Every row gives one point. The points of each table are mixes of a few directions, plus a little noise. Count the directions of each table, and those that both share. Where both have some left over, give the other angles between the two spaces (their principal angles), to ten degrees, smallest first.

First (7 x 3):
[[-20 -11  12]
 [-34 -19  19]
 [ 36  20 -21]
 [ 47  26 -27]
 [-38 -21  22]
 [-33 -18  19]
 [ 41  23 -24]]
Second:
[[-22 -14  -2]
 [ 18   3 -58]
 [ 26  22  40]
 [ 18   9 -23]
 [-24 -17 -16]
 [-16  -2  60]]
Directions: first 1, second 2, shared 1

First, 9 rows:
[[ 24  14  32  -2   4   6]
 [ 60  26 -27  46  -9  -2]
 [  0 -33  31 -33 -19  17]
 [  3 -28 -23  12  19  -2]
 [-34 -30 -30   6  41 -12]
 [-18   6  -6  -2  -1  -5]
 [-30  14 -29  -2 -26  -8]
 [  3 -18  21 -22 -19  12]
 [ -8  48  30  -3  10  -7]]
Second:
[[-19  23  32 -29 -29   5]
 [ 13 -28 -41  37  53 -11]
 [  2   2   3  -3  -8   2]
 [ 10 -22 -34  31  44 -10]
 [ 18   5  15 -14 -47  13]
 [-20   6   3  -2  19  -7]
 [ -3  14  22 -20 -32   7]]
Directions: first 4, second 2, shared 2

First, 10 rows:
[[  2   3   0  -4   1  -2   2  -1   4]
 [  6   8  -1 -11   4  -7   6  -3  12]
 [  1   2   0  -2   1  -1   1  -1   2]
 [-31 -38   3  56 -20  34 -30  14 -60]
 [ 10  12  -1 -17   6 -11   9  -4  19]
 [ -5  -6   0   9  -3   5  -5   2 -10]
 [  6   8  -1 -11   4  -7   6  -3  12]
 [ -5  -7   1  10  -3   6  -5   2 -10]
 [-10 -13   1  19  -7  11 -10   5 -20]
 [ 26  33  -2 -48  17 -29  25 -12  51]]
Second, 10 rows:
[[-16   8 -51 -17   8 -13  12 -21  14]
 [  6  -5   1  -9   3   1   3 -14   6]
 [ 30  13   9  14  -4  10  -1  35  -7]
 [  9   1  30  -5   0  -4  -2   4   4]
 [ -6 -15 -27 -23   7  -9   5 -37   3]
 [  7   5 -42 -28   8 -27   7  -8  -1]
 [ -8   0   0  19  -5  13  -3   9  -6]
 [-16   6   2   7   1  12   7 -11  21]
 [ -8   1  41   8  -6 -12 -14  25 -16]
 [  1 -13  38  35 -12  29 -14  17 -19]]
Directions: first 1, second 5, shared 1

First:
[[  0   7   0 -16 -12   9 -16 -15 -21   9 -40]
 [-14   2  -7   6   2  -7   9  -6  10  -8  21]
 [  1   0   1  -1   0   1  -1   0  -1   1  -2]
 [-12  10  -6 -14 -13   4 -12 -24 -18   4 -31]
 [ -1   2   0  -3  -2   1  -3  -3  -4   2  -7]
 [ 49 -24  24  17  23   5   9  60  20   5  27]
 [-19   4  -9   5   1  -9   8 -11   8  -9  20]
 [ -5   0  -3   4   2  -4   5   0   6  -4  12]]
Second (9 x 11):
[[ -6  -9 -33 -17   0  24 -18 -15  -3 -16 -14]
 [  3  -6 -24 -14  -1   9   3   1  -1 -14   0]
 [-11   3  16   5 -26 -13  27   9  -2  -8   1]
 [  6  -5 -18 -25  16  15  -8  10   8  -2   6]
 [ 23   0 -26  19  -7 -21  26  -6 -11  -9  12]
 [ -4  -6  19   3   9   5 -13   0  -9 -14 -10]
 [-28  10  37  15   8 -13   0  -2  13  25  -1]
 [ 21   8  -5  13 -18 -10   6  -4  -4  15   7]
 [ -4   5  34   0  19   4 -23   7   8  23   0]]
Directions: first 2, second 6, shared 0; angles 30, 40

First (10 x 14):
[[ -8   5 -41  -6   7 -23 -17  23  10 -40 -24  16  -6  -4]
 [ -2  12  13  36   8  -5  26  -5  -7  33   9  21   4   2]
 [ 14 -22  35 -40 -19  35 -12 -23  -4   7  20 -49   3   2]
 [ -5   1 -27  -8   3 -13 -13  15   7 -29 -16   7  -4  -3]
 [  7  -4  33   6  -5  18  14 -19  -8  33  20 -13   5   3]
 [  4  -2  19   2  -3  11   8 -11  -5  18  12  -8   3   2]
 [ -1  -9 -26 -36  -5  -3 -29  13   9 -44 -17 -14  -5  -3]
 [ -9  20 -13  45  16 -24  22  11  -1  15  -7  41   0   0]
 [ -4   4 -14   3   4 -10  -3   9   3 -11  -9  10  -2  -1]
 [  5  -4  20  -1  -4  13   6 -12  -5  17  12 -12   3   2]]
Second, 8 rows:
[[ 11  -1  49   2 -15 -11  14 -31  -4  29  20   5  12  -3]
 [  6  -5  17 -16 -11  -8  -6 -12   2  -4   4  -4   4  -3]
 [-11   0 -60 -19  10  -9 -29  35  12 -56 -32   2 -12  -2]
 [  1   1  17  21   6  29  19  -6 -11  38  17 -11   1   7]
 [  4  -4   7 -21 -12 -20 -12  -8   6 -19  -4   3   3  -6]
 [  4   1  15  -4  -8 -20   1 -11   2  -1   2  11   5  -4]
 [ -9  14 -21  33  16  -8  14  16  -1   7  -8  25  -3   2]
 [ -5  -4 -24   4  15  47  -1  19  -6   7   1 -30 -10  10]]
Directions: first 2, second 3, shared 2

First:
[[  5   0  13  -9  15  -5  -1  -4  -7   2   0   7   3   3   7  14   1  -8
  -16   1]
 [-13 -46  26 -22  17  10   8 -20  -2   6  -1  -8  45 -19 -25   3   2   1
   47  31]
 [ 21   2  31  -6   5 -19  22 -17 -35  14  -6  56  -7  24  18  25  16 -10
  -50  -1]
 [ 30  -8 -20  31  -1  15  11  33  -9  -6 -17 -33  -7 -21 -10 -10  -2   7
   -9 -36]
 [ 17 -10  15  15  -9  -2  23  -2 -35   2 -16  24   6 -15   5  18   5   1
  -24 -19]
 [ -3  34 -33  16 -14  -1   2  -5  38  13   9  11 -34  23  -3 -35  12  -2
   25  18]
 [-25  -5   8 -14  22   9 -14 -18  19  -3   4 -16  30 -40  -3  18 -11 -16
   42  21]
 [-13  33 -26   5 -11  -3 -26  16  20 -14  10 -19 -24   7  14  -8 -13   2
  -10 -14]
 [  5  -2 -21  -1   5   6 -19  30  15 -11   6 -44 -11  14  -8 -21  -8  11
   -4 -13]
 [-26   2   8 -15 -27 -11  -6 -14  -5  -4  11  23   0  23   6  -4  -2  13
    0  12]]
Second (8 x 20):
[[  4   8   5  21  -8   9 -10   1   4   0  17   2 -15  -5  -5  14   1  -4
  -11 -11]
 [  1 -13  21  -7  21   3 -22  -9  -2   8  24  -2   3  -2  -7  34  -8  -9
  -13   2]
 [  5  -5 -32  35  -8 -53  -2  39 -50  -1  -5   2   4   1  13 -20  30  60
   23 -30]
 [ -6   0   7  -5  11  -8  -4   5 -10  -7  -1  -1  14   3   1   0  11   6
    5   2]
 [ -6   3  38 -11   2  21  -7 -10  26 -18  12  -4   6  -6   3  10   8 -27
  -14  13]
 [-15  32  22  25  17   4 -23  11 -18 -25  16   4  17   4 -16  12  34   5
    0  -9]
 [ 11 -21 -13 -26 -21   9  26 -15  29  15 -18  -3 -16  -4  14 -16 -31 -17
   -2  14]
 [  5  -4 -47 -33 -15  15  43 -21  20  27 -45   2 -14  10  -3 -33 -47 -14
   12  19]]
Directions: first 6, second 5, shared 1; angles 60, 60, 80, 90

First, 11 rows:
[[  1  10   7  -1  24  13   1   8   7  12  10   6  -3  -4 -10  -2   4 -30
   11  -8 -26   0   3   7  11 -17   4 -17   0  -4 -13   9]
 [  5   1  -3   8  12   3  -3   1   9  18 -13  -2   6   4  -5  -6 -14 -21
   20   8 -14   4  -6  11 -12  -7   3  -9   1  -7   0  -1]
 [  5   0  -1   9  17   6  -1   0  10  19 -14  -2   6   4  -3  -7 -13 -26
   21   7 -20   4  -5  12  -8 -10   5 -14   2  -7  -3   3]
 [ -4   0   7  -5   2   4   4   1  -4  -9  11   4  -5  -4   3   2  13   4
  -12  -9  -2  -4   7  -6  17  -3   1  -2  -1   4  -6   6]
 [  4 -11 -11  10 -15 -12  -4  -9   1   3 -24  -9   9   8   7  -3 -17  13
    7  16  16   4  -9   3 -24  12  -1  10   1  -2  14 -10]
 [ -1  -6  -3   0 -14  -7   0  -5  -5 -10  -4  -3   1   2   8   2   1  20
  -10   3  16  -1   0  -6  -3  10  -2  10   0   4   7  -4]
 [ -9 -17  15  -5  -8   1  14 -13 -15 -32   4   1  -4  -2  29   1  26  33
  -38 -14  11 -12  14 -20  36   3   6   0  -1  14  -4  15]
 [ -5 -11   2  -4 -21  -9   4  -8 -12 -23   1  -2  -2   0  16   4  11  35
  -25  -3  24  -5   5 -14   9  13  -2  14  -1   9   6   0]
 [  6  11 -17   2 -11 -10 -13   8   7  15  -3  -4   3   2 -20   3 -21  -5
   21  14  11   9 -12  10 -36  10  -9  14   0  -8  11 -20]
 [  1   6   4   1  18   9   1   4   5  10   3   3  -1  -1  -6  -3   0 -22
   10  -4 -20   1   1   6   6 -12   3 -13   0  -4  -8   6]
 [ -3  18  -1 -13  -2   2  -5  14  -2  -4  30   7 -10  -9 -19   9  10  -2
   -4 -10   3   0   4  -3   4   1  -8   7  -2   0  -4  -5]]
Second:
[[  6 -16   8  -2   4   0 -16  -4  -7   7   6  -5   3   3  -9 -12  -5   0
    7  -6  19  15   4   0  -1  -7  -6   3   4 -11   8 -12]
 [ -2  -5   0   1   0   4  10   0   6   0   0  -2   7  -2  -2  -3  -3  -4
   -5   0   1  -4  -5   2   4  -3  -3  -4  -1   6 -12   4]
 [ 10   8  15   0  14  -5 -11   0 -30   7 -10   3 -10   0   7  -9  16  -5
   11   1 -13  10  11   0   5   4  12  -4   6 -13  12   5]
 [-10  26  -6   4   9   6  50   8   8 -13 -24   4  -3  -5  23  12  14 -13
  -19  16 -60 -32  -6   1  20  17  21 -21  -5  20 -31  40]
 [ -4  18  -3   2  -9  -5   0   6  -6   1  -4  13   3 -12   1  11   9   1
    2  -1   5 -11  -8   6  -9   0  -2   4  -3  15  -2   5]
 [  9 -14   8  -3  10  -1 -20  -6 -10   3   4 -10 -12  13  -1 -12  -2   2
    9  -2   0  22  16  -8   3   1   4   1   7 -26  20 -13]
 [ -4   7 -11   0 -11  -4  -7   0   8  -4   6   2  -6   2   1  12  -3  10
    0   0   3  -2   1  -4 -11   3  -2   8  -4   0  11  -7]
 [  1  -5  -1  -1  -9  -4 -19  -1   0   4  10   2   3  -1  -9   1  -5   7
    6  -6  26   7  -1   1 -12  -7 -10  10   0  -1  11 -15]
 [ -7 -21 -11   0 -10   8  12  -2  30  -4  12  -8  14   2 -11  -1 -20   2
  -12  -2  18  -5 -11   1   0  -9 -15   1  -4  10 -17  -6]]
Directions: first 3, second 4, shared 0; angles 30, 80, 80

First:
[[ 15 -16  -5   0   3  -1  -9 -18  -5  -4 -19  -5   1 -11  12  -6   4   2
    8  -2  12   9  -3 -13  -1   3  15   5   1  -5  -5  -8]
 [-19  11   3  -5   1  -2  13  25  -1 -14 -17 -12  -7 -10   7 -11  -8   7
   -2  -9   6  -3  28  -5  11   9  14  -4  -4  24  16   1]
 [ -7  -6  -7 -14 -26   7  15   4   5   3  -1  -5   7  13   4  11  -3  -4
    8  14  10 -17 -18  23 -28   9 -11 -22   8 -18  -1  17]
 [  1  19   4   5  26 -11 -10   3  -5  -4   4  22  -3   6  -6   4  -4   6
   -2   2  -8   3   2   6  14 -19 -15   9   9 -13 -15  -4]
 [  0  12  30  -1   3   2 -20  27  11  -3  24  10  -8  -5 -11   9  -2   5
   -9   4  -8 -11 -13   4  11 -10  -5   6   7  -4   8   6]
 [ 18   2 -23  -7  20  -6 -15 -21  -6 -15 -16   6  -3  16   5 -20  11  -3
   -4  -1   5  20  16  -1  11 -18  -4   0   1  -9 -17  -7]
 [-15   3   1  12  -7   3  17   6   1  13  16 -11   1  -5 -11  -2   0  -5
  -10 -13 -15   3  17 -13   7  11   6   6 -18  34  17  -4]
 [  7 -24  -4   9 -21   7   9 -25  -1  24  10  -6  12  -4  -1  16   3  -8
   10   4   0  -3 -29  -2 -25  15   0   0  -4  -9  -3  -1]]
Second (10 x 32):
[[ -7  -3  13   5  -3   8  -7  -2 -16   1  17  10   3 -15  -1   6 -12   2
    6  20   3   1  -7  -5  -6  -4  -3   6  16  -6  -5  -5]
 [  5   2  -9  -4   2  -5   5   1  11  -1 -12  -7  -2  10   0  -4   8  -1
   -4 -13  -2  -1   5   3   4   2   2  -4 -11   4   4   3]
 [ 10   5 -18  -7   5 -11  10   3  22  -2 -24 -14  -4  20   1  -9  17  -3
   -9 -27  -4  -2   9   7   8   5   5  -8 -23   8   7   7]
 [ 21  10 -39 -16  11 -24  22   6  50  -4 -52 -32  -8  45   2 -19  37  -6
  -19 -60 -10  -5  20  15  17  11  10 -17 -50  18  16  15]
 [ -9  -5  17   7  -5  11 -10  -3 -22   2  23  14   4 -20  -1   8 -16   2
    8  26   4   2  -9  -6  -7  -5  -5   7  22  -8  -7  -7]
 [ -3  -1   5   2  -1   3  -3  -1  -7   1   7   4   1  -6   0   3  -5   1
    3   8   1   1  -3  -2  -2  -1  -1   2   7  -2  -2  -2]
 [ -8  -4  14   6  -4   9  -8  -2 -18   1  19  12   3 -16  -1   7 -14   2
    7  22   4   2  -7  -5  -6  -4  -4   6  18  -7  -6  -5]
 [  4   2  -7  -3   2  -4   4   1   8  -1  -9  -5  -1   8   0  -3   6  -1
   -3 -10  -2  -1   3   2   3   2   2  -3  -9   3   3   3]
 [ -4  -2   7   3  -2   4  -4  -1  -9   1   9   6   1  -8   0   4  -7   1
    3  11   2   1  -4  -3  -3  -2  -2   3   9  -3  -3  -3]
 [ -8  -4  16   7  -4  10  -9  -3 -20   2  21  13   3 -18  -1   8 -15   2
    8  24   4   2  -8  -6  -7  -4  -4   7  20  -7  -7  -6]]
Directions: first 6, second 1, shared 0; angles 50

First, 9 rows:
[[-11 -17   6 -19 -38  57 -20  21  -2 -34  29  34 -28   7 -24   0  15 -27
  -12  41   7 -18  -5  -3 -46  -6   1 -45 -11   4  16  27]
 [-12   0  10 -15 -10  17  -6   7  -1 -15  13  15 -10  10  -7  -4   8   3
    2  15  -3 -11  -6   2 -14  -1   3 -19  -5   0   5   8]
 [ 25  -6 -12  18   3  -6  -9 -12  10  20 -20 -16   8 -20  -4  24  -8 -29
  -22 -15   5  11  20  -1   5   9 -23  23  17   6   6  -8]
 [ -5  -8 -18  17   5 -11  29   7 -19   1  10  -8   7  -3  23 -29  -6  21
   27   1   9   9 -19 -11  12 -19  33  -1 -24 -11 -18   7]
 [ 12   4  -1   4   1   1 -12  -5   5   5  -9   2   3  -6  -7  10  -5 -20
  -14  -5  -1   8  17   2   5   6 -16   5   8   7  -2  -6]
 [  1   5  -3   5   8 -10   7  -1  -6   2   0  -1   6   0   8 -10  -6   5
    8  -5  -1   9   1  -2  14  -3   6   2  -7  -2 -12  -4]
 [ 12   6   6  -2   1  -1 -19  -9  13   6 -13   1   1  -5 -13  20  -3 -22
  -21  -8  -5   3  21   7   3  13 -26   9  18   8   6 -10]
 [-16  -7  -2  -1  14 -26  28  -4   1  15  -5 -28   5   6  20  -5   8  52
   24 -12  -1 -16 -32  -2   1  -4  20  20   0 -12  10  -2]
 [ -6  21  12  -7  15 -21   1  -5  -1   1  -6   2   7   9   4  -7  -3  18
    9 -11 -12   5   3   8  22   5  -1   4   2   0 -11 -13]]
Second, 10 rows:
[[ -8 -14  -4  -2  -9  12   6   6  -2  -4  10  -3  -8   0   2  -1  10   7
    5  10   7 -11 -16  -4 -20  -4  10  -2  -4  -4  11  14]
 [  3   8 -11  17   6  -6   4   1 -15  -1   9   3   9  -9  11 -10  -5 -16
   10  -4   6  26   8   3  13   6   6  20 -11   1 -17   6]
 [  1  13  -5  13  20 -28  13  -7  -8  11  -5 -11  16  -4  17  -9  -8  11
   15 -18  -2  19   2   4  26   5   7  26  -3  -3 -16  -8]
 [ -2 -18 -11   6  -7   5  12   5  -2   3   4 -10  -4  -3   6  -4   3   9
    6   6   9  -9 -16  -9 -13 -11  14  -3  -6  -6   7   9]
 [  8  -1   0   1  -5   8 -12  -2   6   1  -3   2  -2  -6  -9  14   1 -21
  -14   0   2   3  11   3  -6   8 -14   5   9   6   6   0]
 [ 14 -31  -3  -7 -16   9   6   0  21  11 -26 -14 -10   3 -12   3 -10  22
  -20   9   0 -41 -10 -26 -10 -40   1 -58   5  -7  16 -15]
 [ 18  24  16  -7   0  11 -45 -11  14  -2 -10  20   0  -8 -29  36  -1 -60
  -37  -8  -9  20  47  21   2  37 -51  20  29  21   4 -10]
 [ -8  -3  -6   5  -2   4  10   7 -11  -6  14   2  -1   0  10 -12   4   5
   14   6   6   5 -12  -2  -4  -3  16   3 -13  -4  -4  12]
 [-35  26  35 -36  16 -15  -1  -2   6  -9   7   4  -5  28   0   2  20  46
   19  -6 -21 -18 -18  21  -3  23  -1  14  11   0  11  -5]
 [  9  -2  -9  10  -3   0   6   4  -8  -3   0   6   3  -1   4 -19 -14  -3
    2   5   2   7   4 -11  14 -20  11 -26 -15  -3 -18  -3]]
Directions: first 4, second 5, shared 4

First (11 x 32):
[[ 13 -19 -24 -14   8  -4  11   1 -29  -2  42  -9  -7  -4  27   0 -10 -24
   49  -2  39  -4  23   7 -11 -22   2 -10  39 -11  32  36]
 [ 25 -21   6   3  -2   7  -7   9 -20 -11  -1 -24  12   7  -2  28   7  25
   26 -20  21  29 -23 -17 -38  10   3 -33  26   2  22  17]
 [  3  -2  -3 -10  -6  -3  11  -5   6  -3  -4   0  -1 -12   3   1  -3  10
   -1  -3   2   2  -1  -3  10   4  -7   9 -10   6  -5   6]
 [  5  -1   5  -6  -8  -1   7  -3   9  -4 -14  -2   2  -8  -3   7   1  21
   -9  -5  -5   9 -12  -9   6  11  -7   5 -15   9  -9  -1]
 [ 10  -5   4  -5  -8   1  18  -8   3  -2  -8   0  -4   2   4  15  -1  23
   -5   5  -8  12 -22 -14   4  20  -3  -3 -12   5 -10   4]
 [  3  -7 -21 -33  -9 -16  23  -8   7  -7  11   0  -3 -42  17 -14 -13   0
   16 -10  24 -11  28   8  29 -17 -22  32 -10  11   4  25]
 [-21  19  16  26   7   6 -30   8  10   6 -18   8   7  17 -24 -11  10 -12
  -30   4 -25  -8  -2   7  -7   0  12  -3  -7  -5 -11 -35]
 [-23  22  30  46  13  15 -60  21   5   6 -29   0  19  34 -43  -6  21 -12
  -34  -5 -29   1 -11   6 -34   0  22 -23   5  -9  -5 -50]
 [ 16  -8   9   3  -4   8  21  -8  -6   1  -3  -3  -8  23   7  29   1  23
   -2  14 -14  19 -39 -21  -8  30   7 -21  -1  -2  -8   4]
 [-37  31   8  25  12   1 -29   5  17  14 -10  23  -2  15 -19 -30   5 -37
  -38  17 -33 -29  18  22  14 -11  13  15 -14 -10 -19 -43]
 [  3  -9 -32 -34  -3 -16  34 -12  -3  -1  34   7 -14 -33  33 -19 -19 -20
   28   5  29 -21  38  13  34 -23 -16  31   1   1   9  34]]
Second:
[[  0  41   8  32  13  14  -5 -10 -13  28  -1  23 -19  58  -2  -8   7 -41
  -14  27 -15 -34 -13 -10   1  20  27  -7   5 -18 -17 -25]
 [ 13   3   6  -3  -6  -3 -20   9   2  -9 -22 -15  18 -19 -17  -1   7  18
    8 -37  24   6   3  -8 -14  -4 -11   3   1  16  10   4]
 [ -5   9 -19  -7 -15  11  17 -38   4  24 -13  19   0 -20  -4 -28   2 -10
  -23  35  13 -21  24   9  24  -1   4  34 -39  14  -8 -32]
 [ 10 -15  -7   0   8   2   9   2 -22  -1  28  -6  -7  16  18  15  -4  -8
   29   6  10   8  -6  -2 -15  -1   8 -23  30 -13  16  22]
 [ -8   5  12  20  19   0 -14  21  -9  -3  18  -1  -9  37   4  11   0 -17
    8   0 -22   3 -15  -1 -17   1  14 -29  32 -23   2   6]
 [-22  -7   9 -10  -4 -13  -4  13  32 -17 -12  -2   6 -27  -9  -1  -4  24
  -23 -12 -30  14   1  10  17  -6 -18  14 -22   7 -15  -4]
 [-20 -16  15  14  21  -8 -24  38  -1 -19  25 -11   0  20   2  16  -3  -6
   10 -12 -30  20 -10  12 -23 -14   5 -35  38 -24  11  14]
 [ 33 -21  -9 -28 -18  -5  -3   1  -6 -18 -18 -29  24 -49  -6   7   3  39
   32 -49  58  20   9 -13 -16  -8 -24   7   2  29  27  27]
 [ 14  22   1   2  -5   5  18 -17  -1  13 -11  13 -13  17   5  -2   1  -2
   -9  10   0 -18 -14 -17  16  22   3  11 -14   4 -18  -5]
 [-18 -20 -17 -19 -10  -2  27 -21  15   3   8  10  -2 -33   9 -10  -9   7
  -16  32 -10   5  18  19  27  -9  -8  23 -30   7  -7 -10]]
Directions: first 4, second 5, shared 3; angles 50
